Each row of a before or after table is a point. The points were changed in one or more steps. Then noise was added and the rows were shuffled. The steps act on columns, c1 being the first. Write out the steps. A step turns or swaps two columns, mirrors them in a line or flattens them onto one, adds a multiple of one to another, or multiplies or shifts one. Angles are multiples of 10 degrees, from the lower column toward the higher: turns from -170 to 170, lines from 10 to 170 but not 90. Use the fewest steps. Two steps may share a column if one is a turn and the other turns, adds or multiplies; they go together, in the order done. Otherwise the lowest column goes first.
(in the rows, 128 means zero)

Before (14 x 3):
[[196 159 110]
 [ 85 192 124]
 [178  66 131]
 [191 137 134]
 [112 154 112]
 [162  98 118]
 [166 139  59]
 [120 105 146]
 [170 154  91]
 [127 130 108]
 [138 186 104]
 [198 113 127]
 [ 57 162 153]
 [ 99 129 107]]
After:
[[144 125 196]
 [117 126 137]
 [143 129 185]
 [ 97 148 176]
 [123 151 187]
 [ 99 131 108]
 [127 111 168]
 [148  91 177]
 [120 171  88]
 [149 112 110]
 [112 165 134]
 [ 64 135 181]
 [137 151  49]
 [114 150 112]]
Steps: mirror c1 and c3 in the line at 40 degrees; multiply c2 by 0.7

Before:
[[120 129 124 125 146 178 176  70]
 [ 96  85 106 153 129 139 115  69]
 [134 127  52 188 188 166 149  64]
 [ 82 129  88 152 134 135 146 126]
 [132 168 117  41 150 174  86 137]
 [ 85 133 100 184 163 101 107  88]
 [103  96  66 125 133 113 122 105]
 [168 151 100 115  85 165 163  92]
 [134 168 160  79 120 161  75  92]
 [160 128 159  72 112 174  85 172]
 [168 148 161  62 148 133 119 115]]
After, 11 rows:
[[168 168 124 178 100 155 202 118]
 [172 126 166 184 159 144 172  91]
 [165 129 122  84  90 160 138 178]
 [112  99  66 132 106 126 128 151]
 [157 170 157 186 125 151 176 164]
 [158 129  48  94  51 154  65 168]
 [ 95 134 101 139  79 119  67 161]
 [117 130  83 102 122 142 105 131]
 [126  88 105 138 107 143  99 185]
 [166 146 100  98 159 137 142 176]
 [137 140 160 150 105 116 190 131]]
Steps: multiply c1 by 0.4; turn c1 and c6 by -50 degrees; mirror c4 and c7 in the line at 130 degrees; turn c5 and c8 by -160 degrees

Before (8 x 11):
[[168  87 154  96 130 163 142 141 151 149 123]
 [139 134 121 144 120 103 105 132 136 118 122]
 [126 107 140 122 132 117 104 103 113 119 122]
 [125 109 125 141 125 117 124  97 126 138 117]
 [136 124  98 142 120 122 118 117 119 116 137]
 [102 142 137 142 123 132 106 125 118 132 130]
 [131 155  90 119  94 143 112 134 157  96 121]
 [135 119 115 146 121 138 126 131 139 104 117]]
After:
[[137 159 135 142 141 121 119 116 126 117 124]
 [138 126 149 145 127 104 104 131 132 117 141]
 [168 169   7  95 116 165 143 141 142 148 142]
 [125 159  80 142 126 117 127  97 119 141 136]
 [129 121 219 117 139 143 112 134 146  97 171]
 [135 154 111 145 125 138 126 131 129 106 144]
 [100  98 158 142 138 131 105 124 120 134 125]
 [125 149  69 121 131 115 104 105 112 120 121]]
Steps: multiply c2 by 3; turn c2 and c3 by 120 degrees; turn c9 and c11 by -40 degrees; turn c5 and c11 by -140 degrees

Before:
[[174 119 111 115 154 171  58 137 146 157  75  79 121 154]
 [159  82 167 114 170 141 104  84 102 105 158 181 135 119]
 [156 109 200  96 133 127  90 108 118 119  91 188  88 136]
 [116 164 113 123 138 169 151 172 160 159  99 121 129  72]
 [138 159  85 148 127 132  94 140  96 121 101 109  94 121]
 [147 130 110 144 163 121  66 199 112 182 110 107 108  97]
 [ 93 206 154  78 114 109 128 178 161 112 152 103 183  53]
 [131  68 214 146 140 109 120  99 124  86  97 143 142 111]
 [104 162 153 126 124 142 106 126 113 188 137  92 126 100]
 [ 67 143 142  76 141  63 143 106 183 146 135 146 175  94]
 [203 130 196 155 220 142 103 104  98  99  84 129  63 142]
 [129 131 187 154 180 152  95 129 113 107 101 172 131 174]
 [152 193 146 137 100 104 160 166 179 149 149 123 159 107]
 [171 116 196 181 178 149  50  75 144  96  92 174  96 113]]
After, 14 rows:
[[108 175 137 105 148 131 181 161 179  96 150 129  96 120]
 [ 74 156  72 123 136 112 125 149  97 142 118 113 154 107]
 [ 97  78 143  89 102 111 168 105 185 106 164 145  91 195]
 [128 144 205 137 134  96  86 106 116 153 123 183 166 158]
 [117 163 111 152  97 101  54 139 145 155  71  83 101 143]
 [151 133 169 120  74 158  83  83  93 126 120 185 150 143]
 [106 136 112  73 126 125 175 177 157 151  82 118 100 127]
 [ 86 150 105  98 100 102  69 198 119 183 116  97  88 115]
 [ 81 123 158 103 134 147 134 126 115 158 124  92  78 132]
 [101 132 192 163  72 116 102 136 112 136 106 175 138 106]
 [134 190 191 141  60 103  86 103 102 197 100 125 190 102]
 [162  96 217 104 104  93  81  96 123  97 131 146 160 102]
 [102 156 191 115  79 106  46  69 146 155 103 176 170  72]
 [ 64 139 151  49 116 144 183 177 157  69 142 103 117 176]]
Steps: turn c1 and c2 by 60 degrees; turn c1 and c7 by -40 degrees; turn c4 and c14 by -90 degrees; turn c10 and c13 by -120 degrees; turn c5 and c10 by 160 degrees; turn c6 and c11 by -60 degrees; multiply c11 by 0.7

Before, 9 rows:
[[136 140 147 104 120 115 157 126 159  71 122 130 131 172  75 135  77 127
  117 157  96  81  75  85]
 [139 100 128  99 107 164 188  80 166  94 100 167 127 132 126 199  96  87
  141 130 103 129  92  99]
 [112  94 148  86 139 162 180  98 173  58 118 113 165 181 128 162  63 175
  132 159 118 119  82  75]
 [149  94 178 132 128  53 119 149  95 105 149 117 138 101 155  94 174 109
  191 108 163 132 124 153]
 [ 58 192 110 135  93 109  85  74  80  52 146  96 128 173 159 176 140  78
  106 110 135 143 146 122]
 [ 87 132 162 138 151  64 105 194 125 123 153 119 129 113 183  96 150 103
  161 107 161 140  90 111]
 [ 88 206 147 158 108 148  86  57  73  93 132 134 113 129 163 133 129  78
  116 105 134 186 191 110]
 [131 113 166 116 101 138 182 117 160  80 117 103 121 138 120 204  81 146
   87 168 119 129 101  84]
 [ 55 136 165  77 123  65  92 172 102  91 143  75 114  77 105  56 197 101
  162 112 152 105 106 110]]
After, 9 rows:
[[ 87 133 106 137 131  63 107 195 125 124 125 119 143 122 184  94 153 104
  160  93 167 162 162 108]
 [136 141 154 105 135 116 155 130 157  67  74 133 125 148  75 137  77 125
  112 105  97 166 129  85]
 [132 116 160 118 109 140 182 116 162  82 109 104 103 131 120 204  83 147
   88  87 106 130 147  83]
 [138  98 130  97 122 167 191  80 168  94  87 166 113 130 122 197  95  86
  142 130  97 124 152  97]
 [150  95 100 133 109  53 119 149  97 103 143 118 138 119 157  94 173 111
  189  85 157 142 130 152]
 [ 59 133 107  78 111  64  92 173 102  89 115  77 114 106 106  57 200 106
  161  95 144 159 123 113]
 [109  95 154  86 142 156 180  96 173  58  87 118 170 148 126 158  65 175
  131  99 124 148 150  76]
 [ 91 209 103 157 108 148  85  57  75  97 192 133 100 130 163 135 129  80
  119 111 126  77 133 110]
 [ 59 190 112 133  92 108  82  73  78  53 157  96 106 143 163 177 138  77
  111 148 119 125 128 120]]
Steps: turn c3 and c20 by -100 degrees; add 0.7 times c5 to c13; turn c5 and c21 by 30 degrees; turn c22 and c23 by 130 degrees; turn c11 and c22 by 50 degrees; multiply c14 by 0.4

Before, 10 rows:
[[171 148 100 103 115 131 135  87 165 136 100 131 150 168 153 117 125 117
  138 153 114 136 117 158 134 138 108 130 166 119 159 161 147 100  91 124
  118 154 100 151 112  89 105 124 127 103 127 170]
 [173 146  79 149 124 157 104  64 145  78  87 176 164 156 112  98 136 174
  166 147 132 142 101 171  96 158 101 165 160  72 143 139  72 123  94 181
  114 154  90 124 103 119 133 166 100 143 149 144]
 [116 134 121 103 153 146 113 158  85 126 139 103 109  94 143 130 149 123
  108 172 109 142 123 123 132  87 112 118  93 167 117 101 151 160 131 103
  137 102 148 188 148 158 150 114 137 124 124 168]
 [149 147 149 112 131 146  98 142 117 120 115  87 115  98 136 142 127 103
  107 142  99 119  92 135 170 131 174 138 123 186 137 104 131 115 132 106
  134  96 144 179 171 154 103  66 164  98 138 159]
 [134 170 120 128 155  99 112 125  96 149 144  91 116 101 152 173 158  95
   69 173 121 109 119 107 126 133 164  93 188 153 119  96 120 151 153 124
  140 149 158 184 138 165 146  75 140 115 114 149]
 [139 163 139 122 152 141  86 136  76 152 102  84 117 115 139 122 143 110
   63 145 128 113 107 120 172 138 135 132 126 146 131 120 159  87 156 116
  149 128 145 163 162 144 137  99 146 133  86 127]
 [113 149 106 131 119 119 118  75 176  94  86 177 176 126 121 140  96 157
  158 154 164 138  87 168 132 127 126 141 131  88 142 143  99 108  83 154
  125 215 114 116  96 114 127 167 103 139 144 138]
 [165 139 113 140 163 143 122  75 156  90  85 153 140 143 125  93 110 123
  175 110 122 170 104 144 140 138 129 172 135 111 104 141  93 110  79 190
  153 187 104 152  80  64 123 221 100 111 148 131]
 [165 113 110 131 129 128 128 107 118 103 129 158 149 129 134 134 151 122
  162 151  91 124 142 152 151 101 120 154 119 140 131 131  90 137  97 134
  141 172  89 100 119 107 133 139 119 122 123 125]
 [162 164 165 133 159 103 109 141 133 126 148 130 148  88 136 147 125 147
  126 131  85  95 111 140 136 120  95 104 122 181 127 139 159 169 179 108
  131 109 110 158 118 123 118 125 142 107 115 141]]
After, 10 rows:
[[164 164 112 128 106  98 112 125  97 155 147  89  99 156  85 173 163  91
   66 150 128 100 116 112 125 130 166  95 185  70 126  97 119 150 152 117
  138 151 158 185 137 163 148 150 138 112 111 147]
 [ 83 146 103 129  69 120 122  71 174  92  90 176 246 107 102 138  96 152
  161 123 163 139  86 173 133 119 126 147 128 181 141 148  96 103  81 109
  128 216 115 116  95 115 130 123 103 146 143 141]
 [156 111 109 130  83 126 129 102 119 104 126 154 180 119 108 130 154 124
  165 133  97 125 140 159 145 101 126 152 116 130 129 130  90 139  97 124
  139 169  89  97 113 106 134 115 116 123 125 124]
 [125 133 117 103 104 142 110 159  84 125 141 103  78 184  81 135 144 130
  110 143 118 147 125 126 131  85 112 123  95  92 123 102 148 160 133 127
  133 102 146 184 149 159 151 117 134 124 117 170]
 [194 149 156 113  79 146  95 143 118 123 111  83  95 184 115 140 125 100
  109 140  99 117  92 137 176 129 173 138 129  46 140 103 136 118 131 127
  138  98 148 180 171 153  99 138 164  99 139 157]
 [174 146 108 104  66 130 132  82 168 135 104 131 184  92 101 113 123 116
  136 150 124 139 114 157 129 136 105 132 171 130 158 162 152 105  93 155
  115 151 102 154 110  90 102 139 126 104 127 170]
 [151 144  76 153  79 160 110  65 149  88  83 176 213  57 108 100 134 172
  169 113 134 142 103 170  98 159 102 163 159 198 142 137  78 126  91 100
  112 154  90 126 106 115 136 140 108 142 152 144]
 [163 165 162 130 108 100 110 140 132 128 146 128 182 179 124 149 120 142
  123 137  83  94 108 135 137 111  95 111 125  87 127 139 160 171 173 114
  129 105 114 156 118 122 118  98 145 107 116 137]
 [161 162 138 125 101 140  82 140  71 150 101  84 100 149 103 120 137 110
   69 139 129 114 110 120 172 140 136 131 124  95 131 119 160  92 163 126
  149 125 145 160 160 147 140 141 142 135  83 125]
 [ 95 140 113 142 112 143 124  76 162  94  82 156 158  62 145  93 107 121
  173 130 118 172 103 148 138 141 124 169 126 205 105 142  94 111  79  89
  157 186 106 153  77  66 118  64  99 113 141 132]]
Steps: add -0.7 times c44 to c1; turn c30 and c44 by -140 degrees; shift c5 by -50; multiply c13 by 2.5; turn c14 and c36 by 140 degrees; multiply c14 by 1.3; turn c15 and c20 by 90 degrees

Before:
[[129 122 126 126 122 122 128 118 131 116 135 101 154 123 149 123 126  99
  128 129 174 130 129 128 119 131 119 124 137 130 120 130 134 127 108 116
  126 139 110 129 126 121 131 127 141 135 130 139 145 128 116 133 132 136
  127 110 121 123 120 125 124 102 126 132]
 [140 115 142 135 129 177 132 108 126 111 127 120 147 118 145 124 121 116
  129 131 125 127 159 118 114 131 128 124 115  91 113 140 132 139 118 113
  163 140 140 130 115 131 117 130 173 131 138 136 142 118 143 123 129 130
  128 122 108 132 132 126 125 130 128 142]
 [122 119 143 129 131 127 111 159 126 109 128 128 114 131 110 141 118 130
  125 119 118 122 149 123 121 101 118 134 119 118 120 139 131 125 135 122
  126 140 129  76 125 119 140 131 128 146 138 125 137 112 137 135 125 128
  119 118 137 125 119 122 129 133 129 143]
 [128 129 140 181 121 124 131 125 130 127 135 128 151 128 148 125 136 138
  127 130 118 130 151 126 129 126 116 130 129 118 132 133 134 137 136 121
  110 136 150 116 121 127 135 133 128 129 142 134 141 122 141 134 122 134
  130 119 141 131 143 134 135 122 131 143]
 [157 122 135 136 122 126 135 118 129 152 138 125 153 123 152 127 134 136
  116 130 117 132 117 122 136 119 131 136 120 118 117 124 129 125 131 110
  121 140  99 125 123 145 136 130 124 151 143 133 140 118 134 141 133  95
  131 123 140 130 115 138 121 118 134 142]
 [132 113 142 132 129 123 136 150 124 139 136 123 107 117 135 138 129 132
  120 134 127 138 125 122 127 128 105 119 121 129 111 134 125 168 135 119
  128 136 144 123 129 113 109 135 124 131 141 132 127 132 143 138 139 103
  127 111 110 142 129 126 130 122 132 142]
 [120 124 105 130 126 124 131 118 130 117 106 126   7 123 151 125 123 115
  130 128 119 140 121 158 122 118 122 142 115 124 135 135 129 128 133 122
  108 118 135 128 128 127 136 133 125 130 139 124 133 118 125 110 148 131
  123 125 117 124 131 123 132 121 129 145]
 [120 126 117 130 128 147 133 125 163 110 120 130 147 122 133 124 125 122
  125 132 121 110 114 120 135 126 116 135 115 128 121 127 126 126 131  91
  110 140 130 131 132 131 126 128 131 128 131 130 135 134 121 124 123 126
  130 141 140 123 172 144 122 131 132 107]
 [142 124 123 131 128 128 133 122 143 125 135 123 135 125 141 128 137 120
  130 131 134 138 137 122 124 128 118 122 116 130 129 130 151 124  95 115
  108 138 150 119 132 115 119 122 126 129 135 133 132 125 130 141 126 136
  128 118 138 126 121 127 136 122 142 121]
 [120 127 145 138 124 122 117 120 136 110 111 130 153 125 146 127 127 125
  130 123 125 142 120 122 104 123 106 130 128  99 124  96 127 144 130 120
  108 123 147 124 128 125 137 140 127 138 133 137 130 124 141 140 122 136
  125 118 141 126 121 123 136 112 129 131]
 [131 124 134 136 128 141 129 115 126 109 134 127 151 152 140 124 127 133
  131 128 118 136 121 145 129 126 120 129 124 129 124 119 127 139 134 118
  125 127 142 124 100 126 131 128 124 140 135 120 111 130 140 103 122 134
  133 132 134 125 114 134 127 132 122 111]]
After, 11 rows:
[[120 126 118 131 129 147 132 125 163 110 120 130 147 122 133 124 125 122
  125 132 121 110 113 120 135 126 116 135 115 128 121 127 126 126 131  91
  110 140 130 131 132 132 125 128 131 143 131 129 135 133 121 124 123 127
  120 141 140 123 172 144 122 132 132 114]
 [129 129 140 181 121 124 131 125 130 127 135 128 151 129 148 126 136 136
  127 130 118 130 151 126 129 126 116 129 129 118 132 133 134 137 136 121
  123 136 150 116 121 126 135 133 128 125 142 132 141 122 141 134 122 134
  110 120 141 131 143 134 135 122 131 138]
 [122 119 142 129 131 128 111 160 126 109 129 127 114 131 109 141 118 129
  125 119 118 122 149 123 121 101 117 134 119 119 120 139 131 125 135 122
  138 140 130  77 125 119 140 130 129 144 137 126 137 112 136 135 125 128
  117 118 137 125 118 121 129 133 129 152]
 [140 115 142 135 129 177 132 108 125 111 127 120 147 118 145 125 121 115
  129 131 125 128 158 118 114 132 128 124 115  91 112 139 132 139 118 113
  165 139 140 130 115 131 117 130 172 137 138 134 142 119 143 123 129 130
  142 122 108 131 132 125 124 131 128 140]
 [120 127 146 139 124 122 117 120 136 110 111 131 153 125 147 127 126 125
  130 123 125 142 121 121 104 123 106 131 128  99 123  97 127 144 129 119
  117 124 147 124 129 126 138 141 127  84 132 135 130 124 141 140 122 137
  110 118 141 126 121 123 136 112 129 138]
 [157 122 135 135 122 126 135 118 130 152 138 126 154 123 152 127 135 135
  116 131 117 132 117 122 136 118 131 136 120 119 117 124 128 125 131 110
  127 139 100 125 124 145 136 130 124 126 143 131 140 117 134 141 134  95
  120 122 140 131 115 138 121 119 134 154]
 [132 114 142 132 128 123 137 150 124 139 136 123 108 117 135 138 129 133
  120 133 126 139 125 122 127 127 105 119 121 130 111 134 125 168 135 119
  128 136 143 123 130 113 110 135 124 128 141 131 127 132 143 138 139 103
  128 111 109 142 129 126 129 122 132 139]
 [131 124 134 136 127 142 129 115 126 109 134 127 151 152 139 124 127 134
  131 128 118 136 121 145 129 126 120 129 124 129 124 119 128 139 133 118
  155 126 141 124 100 126 131 127 124 136 135 122 111 130 139 103 122 134
  102 132 134 125 115 134 127 132 122 127]
 [141 124 123 132 129 129 132 122 143 125 136 123 135 125 141 128 137 113
  130 132 134 138 137 122 124 129 118 122 116 130 129 130 152 124  96 115
  111 138 150 119 132 115 119 123 126 137 135 131 133 126 129 141 126 136
  117 118 138 126 122 127 136 122 142 124]
 [129 122 126 126 121 122 128 119 131 116 134 101 154 123 149 124 126  97
  128 129 174 129 129 128 119 131 119 125 136 130 120 130 134 127 108 116
  130 139 110 129 126 121 131 127 141 132 130 135 146 128 115 133 132 136
  124 110 122 123 120 125 124 102 126 136]
 [120 124 105 129 126 124 131 118 130 117 107 126   7 123 152 125 123 115
  130 128 119 140 120 158 121 118 123 142 115 124 135 135 129 128 133 122
  119 117 135 128 128 127 136 133 124 126 139 125 133 118 125 110 149 131
  109 125 118 123 131 123 131 121 129 141]]
Steps: add -0.3 times c33 to c18; turn c46 and c64 by 50 degrees; add 1.5 times c32 to c46; add 1.5 times c41 to c55; turn c37 and c55 by 50 degrees; multiply c48 by 0.7
